Every row gives one point. The last column is the point's height on a tilted bowl or saddle (a function of degree 2), plus a little noise. Count its main directions that bend up, bend down and stay straight.

Points:
[[ 0.17 -0.15 -0.10 -0.09]
 [ 0.24  0.58  0.24 -0.16]
 [ 0.15  0.31 -0.49 -0.26]
 [-0.16  0.20  0.03  0.01]
 [ 0.23  0.64 -0.15 -0.21]
 [ 0.45 -0.67  0.19 -0.46]
 [ 0.00 -0.33 -0.08 -0.17]
 [ 0.40 -0.45  0.19 -0.27]
 [ 0.23 -0.03 -0.12 -0.08]
 [-0.27  0.25 -0.31 -0.13]
 [ 0.61 -0.45 -0.44 -0.68]
 [ 0.42  0.13  0.06 -0.11]
 [ 0.15 -0.79  0.01 -0.54]
 [-0.13 -0.74 -0.33 -0.71]
 [-0.01  0.30 -0.39 -0.15]
 [ 0.29  0.46 -0.57 -0.41]
 [-0.03 -0.53 -0.41 -0.51]
 [-0.21  0.21  0.00 -0.01]]
Directions: 0 up, 3 down, 0 straight

Points, 27 rows:
[[-0.10  0.17 -0.14 -0.10  0.11]
 [-0.48  0.02 -0.13 -0.32 -0.10]
 [ 0.31 -0.35 -0.22 -0.19  0.14]
 [ 0.18  0.25  0.45 -0.29  0.08]
 [ 0.17 -0.17 -0.34  0.08  0.18]
 [ 0.00 -0.21 -0.64  0.10  0.66]
 [ 0.31 -0.13  0.51  0.02  0.05]
 [-0.67 -0.02 -0.23  0.17 -0.10]
 [ 0.19 -0.45 -0.06  0.45 -0.10]
 [-0.11 -0.15  0.64  0.05 -0.06]
 [ 0.33  0.92 -0.21  0.27  0.09]
 [ 0.07 -0.24 -0.48  0.06  0.43]
 [-0.49 -0.63  0.13 -0.37 -0.44]
 [-0.02  0.31 -0.01 -0.21  0.07]
 [-0.02 -0.20  0.06 -0.04 -0.02]
 [-0.12  0.68  0.49  0.24  0.29]
 [ 0.00 -0.22 -0.40  0.00  0.32]
 [-0.28 -0.34  0.29 -1.10 -1.05]
 [ 0.13  0.00  0.18  0.14 -0.11]
 [ 0.15 -0.71 -0.42 -0.62  0.24]
 [-0.04 -0.36  0.38 -0.71 -0.28]
 [ 0.01 -0.23  0.31  0.39 -0.37]
 [-0.35 -0.07  0.11  0.04 -0.19]
 [ 0.78  0.37 -0.14 -0.06 -0.72]
 [ 0.21  0.05  0.04 -0.17 -0.06]
 [ 0.05 -0.31 -0.40 -0.77 -0.31]
 [ 0.56  0.29  0.46  0.34 -0.37]]
Directions: 2 up, 2 down, 0 straight

Points (40 x 7):
[[ 0.36  0.25  0.17  0.65 -0.41 -0.33  0.28]
 [ 0.40  0.50  0.16 -0.31 -0.32 -0.04  0.20]
 [ 0.03  0.34 -0.21 -0.20 -0.55 -0.26  0.07]
 [ 0.47 -0.21  0.09 -0.70  0.49  0.25 -0.14]
 [-0.08  0.53 -0.16  0.23 -0.58 -0.40  0.39]
 [-0.37 -0.11  0.25  0.26 -0.33 -0.09  0.03]
 [ 0.34 -0.55  0.12  0.16  0.02  0.51  0.08]
 [ 0.36 -0.36 -0.42 -0.50  0.47 -0.23 -0.51]
 [-0.84  0.42 -0.26  0.28 -0.21 -0.22  0.19]
 [ 0.38 -0.02 -0.09  0.23  0.37 -0.45 -0.23]
 [-0.20 -0.33 -0.22  0.02 -0.02 -0.11 -0.40]
 [-0.08 -0.05 -0.33 -0.01 -0.91 -0.14  0.15]
 [ 0.18 -0.36  0.57 -0.34  0.14 -0.45 -0.02]
 [-0.02 -0.21 -0.01 -0.32 -0.22 -0.10 -0.23]
 [-0.67  0.10 -0.44 -0.50  0.29 -0.34  0.17]
 [-0.18 -0.63  0.43 -0.11 -0.18 -0.10  0.05]
 [-0.59 -0.54 -0.09  0.11 -0.48  0.48  0.31]
 [-0.26 -0.03  0.17  0.15  0.14 -0.36 -0.06]
 [-0.11  0.70  0.10  0.88 -0.98  0.28  1.43]
 [ 0.37 -0.13 -0.02  0.24 -0.12 -0.43 -0.40]
 [-0.10 -0.82 -0.09  0.36 -0.33  0.22 -0.08]
 [-0.21 -0.17  0.02 -0.04  0.33 -0.27 -0.18]
 [-0.22 -0.60 -0.17 -0.47  0.15 -0.30 -0.06]
 [-0.07  0.13 -0.98 -0.06  0.15  0.03 -0.57]
 [ 0.32 -0.84 -0.76 -0.43 -0.22  0.12 -0.47]
 [-0.16  0.15  0.02 -0.31 -0.34 -0.05  0.01]
 [-0.20  0.12 -0.13  0.07 -0.37 -0.25 -0.09]
 [-0.18 -0.24 -0.14 -0.12  0.40  0.37 -0.09]
 [ 0.11 -0.21  0.33 -0.15 -0.51  0.12  0.00]
 [-0.02 -0.78 -0.21 -0.23  0.15 -0.35 -0.35]
 [ 0.25 -0.06  0.14 -0.04  0.44 -0.10 -0.13]
 [-0.06  0.23  0.14  0.18  0.59  0.44  0.46]
 [ 0.23 -0.41  0.64  0.04  0.07 -0.52 -0.13]
 [ 0.17  0.16 -0.21  0.27 -0.07  0.13 -0.10]
 [ 0.61 -0.25  0.23  0.20  0.12 -0.16 -0.28]
 [ 0.39 -0.21 -0.01  0.14  0.08  0.39  0.00]
 [ 0.10  0.26  0.45 -0.37  0.33  0.13  0.17]
 [-0.26  0.48 -0.23  0.80 -0.53  0.46  0.68]
 [ 0.01  0.04 -0.12  0.08  0.05 -0.43 -0.26]
 [ 0.34  0.42 -0.38 -0.02 -0.39 -0.83  0.13]]
Directions: 3 up, 0 down, 3 straight
